Every row gives one point. The last column is the point's height on a tilted bowl or saddle (a function of degree 2), plus a little noise. Along how many of its main directions does it bend up, bend down or stay straight?

Points (10 x 3):
[[ 1.26 -0.62 -0.72]
 [-2.48  1.22 -2.53]
 [-0.31  2.99 -2.73]
 [ 1.53  2.61  0.36]
 [ 1.16  2.06 -0.61]
 [ 0.58 -1.45 -0.83]
 [-2.13 -1.39  0.49]
 [ 1.93  1.43  0.75]
 [ 3.90 -0.33  4.27]
 [ 2.11 -1.18  0.26]]
Directions: 1 up, 0 down, 1 straight

Points, 25 rows:
[[-0.62  3.03  0.95  1.67 -2.39]
 [ 2.25  1.07  2.38  5.15 -3.66]
 [ 3.42  2.51  1.11 -4.62 -3.66]
 [ 1.06 -1.83  0.75 -0.39 -0.33]
 [ 3.06  3.86 -0.18 -0.06 -3.08]
 [-0.83  1.13 -1.99 -1.34 -1.08]
 [ 1.58  2.56 -3.16 -0.81 -1.99]
 [-0.59 -2.59 -0.58  0.31 -0.77]
 [-1.40 -2.06 -3.78  1.78 -2.42]
 [ 1.56  0.16  0.38 -0.71 -0.52]
 [-1.17 -0.37  0.33  0.07 -0.60]
 [ 0.05  1.05  0.80  0.29 -0.79]
 [ 0.03 -2.72 -5.20  2.47 -3.53]
 [ 0.11 -1.66 -2.55  0.71 -1.10]
 [-1.26 -1.22  0.15  0.00 -0.58]
 [ 2.24 -1.40  1.03 -0.45 -0.49]
 [-2.57  1.10 -1.79 -1.02 -1.61]
 [-2.30  0.43  1.82 -1.52 -1.33]
 [-0.29  0.95  1.87  4.24 -2.71]
 [ 0.42 -0.56  1.73  2.99 -1.29]
 [ 1.42  0.53  0.23 -0.63 -0.59]
 [ 0.14  1.11 -0.02  1.11 -0.95]
 [ 1.69 -0.56  0.27  0.61 -0.48]
 [-1.50 -1.71  2.78  2.20 -1.37]
 [ 2.63 -1.43  0.80 -1.86 -0.82]]
Directions: 0 up, 4 down, 0 straight
